Each row is a point. Each copy is the shape, with its points in the same order, turned, moved and blurred by noise. Say if it was mirrored as well.

Shape:
[[-14  -3 -19]
 [ 49  16  21]
 [-21 -30 -36]
 [ 23   5  29]
 [  7   4   2]
 [-23  12  24]
 [ 10 -37  -1]
 [  3  13  -9]]
Copy 1, 8 rows:
[[ -3  -1 -19]
 [ 33  37  36]
 [  5 -31 -30]
 [  8  21  37]
 [  5  12   6]
 [-33  14  13]
 [ 19 -26  14]
 [  6  18  -6]]
Copy 1 is: only turned
Copy 2, 8 rows:
[[-10   4  -8]
 [  7 -27  60]
 [-16 -13 -35]
 [-17 -20  49]
 [-10 -10  20]
 [-42  15  26]
 [-21 -41   3]
 [ -4   3  13]]
Copy 2 is: only turned
Copy 3 (8 x 3):
[[-28  -1 -10]
 [ 32  38   9]
 [-35 -20 -35]
 [ 19  16  21]
 [ -3   8   0]
 [-21  -9  33]
 [ 10 -19 -20]
 [-20  19   5]]
Copy 3 is: only turned

Shape:
[[ 19  -6  14]
 [  3 -10 -16]
 [ 20 -13  -1]
 [  2   7  15]
 [ -2  60  -2]
 [-11  -9 -28]]
Copy 1:
[[  6  -2 -16]
 [-12  11  13]
 [ -4  12 -10]
 [  7 -16  -3]
 [-31 -58   6]
 [-17  11  29]]
Copy 1 is: mirrored
Copy 2 (6 x 3):
[[-10 -12  -3]
 [ 21  -5  -9]
 [  2 -20  -7]
 [ -8   7   6]
 [  9  15  60]
 [ 36   6 -11]]
Copy 2 is: only turned
Copy 3, 6 rows:
[[ 21  25   6]
 [  4  22 -24]
 [ 18  38  -7]
 [ 12   9   6]
 [ 28 -41 -13]
 [ -9  19 -36]]
Copy 3 is: mirrored

Shape, 7 rows:
[[  3  12 -11  22]
 [-14  60  -6  23]
 [ -2  21   3  32]
 [ -2  29 -21   2]
 [ 14  -6  16 -11]
 [-20 -12   8 -50]
 [ 18  -5  12 -30]]
Copy 1 (7 x 4):
[[  6  13 -28  16]
 [-23   5 -42  53]
 [  9   3 -28  31]
 [-23  19 -29  16]
 [ -1   4  16   3]
 [-40 -16  21 -24]
 [-16  12  28  -3]]
Copy 1 is: only turned
Copy 2:
[[  0  22 -19  -3]
 [ 34   0 -40 -24]
 [ 22  22 -15  -3]
 [ -3  -2 -28 -14]
 [ -8  -6  14  23]
 [-27 -33  34  -7]
 [-19 -18   8  27]]
Copy 2 is: only turned
Copy 3 (7 x 4):
[[ -7   9   7  22]
 [-21  49 -20  28]
 [-12  35  14  21]
 [ -7  12 -29  18]
 [ 11   2   7 -33]
 [ 58  12 -25 -31]
 [ 12   0 -14 -28]]
Copy 3 is: mirrored
Copy 4, 7 rows:
[[-11  12 -13  -1]
 [-12  57  15  -1]
 [  1  31  -9  10]
 [-17  25   2 -19]
 [ 20 -17  -1 -12]
 [ -3 -30  45 -30]
 [ 15 -22  14 -31]]
Copy 4 is: only turned

Shape:
[[ 34  -9  18  25  15 -11]
 [-30  11  -6  -8   0   2]
 [-37 -19  -9 -39   1  -2]
 [-15  13  13  17  33  -3]
 [-58   7  19  -5 -45  15]
 [-57 -46 -14  24  24  11]
 [ 34  -5  -9  -4  -9  -4]
 [-36  -5  23 -30 -41  15]
 [ 30   0 -36  21 -31  14]
 [  2 -35 -19   9  44 -11]
 [ 32  29  -2   9  14  21]
 [-11  41  21  -2  -7 -34]]
Copy 1:
[[ 17 -24   2  46  17 -14]
 [ -1 -27  -7 -17 -25  17]
 [ -1 -21  24 -46 -22  13]
 [  0 -33   8  29 -30   1]
 [-27 -43 -30 -30  -5  48]
 [ 37 -26  31   5 -30  59]
 [ 16   2  -4  -1  22 -18]
 [-29 -27  -6 -33  11  39]
 [ 30  18 -41  -2  20   1]
 [ 42  -4  41  14 -13  -1]
 [ -6  16 -22  34 -17 -15]
 [-20 -60 -30   4 -17 -24]]
Copy 1 is: mirrored
Copy 2:
[[ 10 -28 -30  12 -13  -7]
 [ -1  12  22  -7  21  11]
 [-15   9  15 -42  26  30]
 [ 30   7  -3   9   6  11]
 [-27  -1  59   7  10  46]
 [ 45 -23  43 -49   7  19]
 [-24 -17 -22  -3   2 -22]
 [-42   1  34 -10   3  45]
 [-30 -27  13   3  -5 -50]
 [ 34 -20 -19 -40   8 -10]
 [  0  15 -12  20 -17 -30]
 [ -9   7  -7  41  36  21]]
Copy 2 is: mirrored

Shape:
[[ 11  25   5  -1 -20  36]
 [ -7   6   6   7   0   9]
 [-12  27  19   1 -14 -20]
 [ -7  14  -5  14 -10  45]
 [ 18  15 -17  13   3   4]
 [ 14   2  32 -17  -2 -31]
 [ 22   4  20   2 -17 -10]
 [  6   0 -23 -14   6  19]
 [-11   4 -16  28 -27  16]
 [  5  10   7   3 -48 -44]]
Copy 1, 10 rows:
[[ 19  -3  14 -28   3  15]
 [  4   8  -3   4   9   1]
 [-23  23  11 -13  11 -22]
 [ 26  10  -9 -18  -2  28]
 [  6 -20 -17  -7   5 -13]
 [-22  -2  29  14  30 -30]
 [-23 -13  17  -7  20  -3]
 [ 24 -14   2  14 -11  -5]
 [-12   7 -19 -15 -12  20]
 [-60  -6  15 -10  -4 -20]]
Copy 1 is: mirrored
Copy 2, 10 rows:
[[-33 -24  10  28 -24 -22]
 [-12  -9   7   5  -7  -5]
 [  3  -5  35  22 -11  16]
 [-28 -11   9   5 -10 -39]
 [  0 -11 -18  13 -26  -3]
 [ -8 -21  15   7   0  50]
 [ -4 -37   8  21  -5  20]
 [-32  -2 -17   3 -11  -8]
 [  0  -4   5  27   7 -34]
 [ 16 -14  17  60  12  22]]
Copy 2 is: mirrored

Shape:
[[-21   2  32  33  14 -23 -16  19]
 [-16 -16 -18 -29 -21  26  -7   3]
 [-35   5 -41 -26   2  21  20  10]
 [-28  -4 -23 -25  -8  43  18 -47]
 [ 30  55   1 -25  -4 -20  26   5]
 [ 31  36  11  31  -2  -7  11  37]
 [ -5  -8 -17  10  20  -5 -26  14]
 [ -7  28   4   6  16   3 -34  28]
 [-35 -26 -17 -39  -5  24   6  -8]
 [ -5 -18 -16 -12  27  12  -3  11]
 [  3  20  21  -3  23  16   0  26]]
Copy 1, 11 rows:
[[-12  42  25  17 -14  10  17  20]
 [ -7 -17 -29   8  33 -16   7  -4]
 [ 23 -18 -52  17  15   6  30 -10]
 [ 33 -36 -46 -31  19 -24  24   7]
 [ 42  30 -11   4   2   2 -28 -54]
 [-13  51 -10   3 -28  21 -25 -32]
 [-16  -1   6  13  -7  -2  33 -20]
 [-13  42  -3  18  -9 -20  25 -19]
 [ 16 -39 -32  14  28 -17  22  10]
 [ -1 -24 -14  21  -7 -13  21 -12]
 [  3  23 -17  21 -23 -22  -4  -7]]
Copy 1 is: mirrored
Copy 2, 11 rows:
[[ -7 -31 -11  23 -29  13  -1  -3]
 [ 14  26 -36  -9  23  -7 -21 -25]
 [ 41  18 -60 -14  14  -1  21 -23]
 [ 23  35  -3 -25  35 -13  24 -52]
 [ 21   8 -18  32  33 -31  39  48]
 [ 12 -26 -13   4 -14 -20   8  59]
 [-21  -3 -45 -11 -17   6  -1   1]
 [-11 -33 -44   5   0 -23  -3   5]
 [ 18  32 -28   0  12   0  -4 -52]
 [-10  18 -43  -2 -17 -13   1 -20]
 [  9 -14 -32  15 -15 -36   5   6]]
Copy 2 is: mirrored
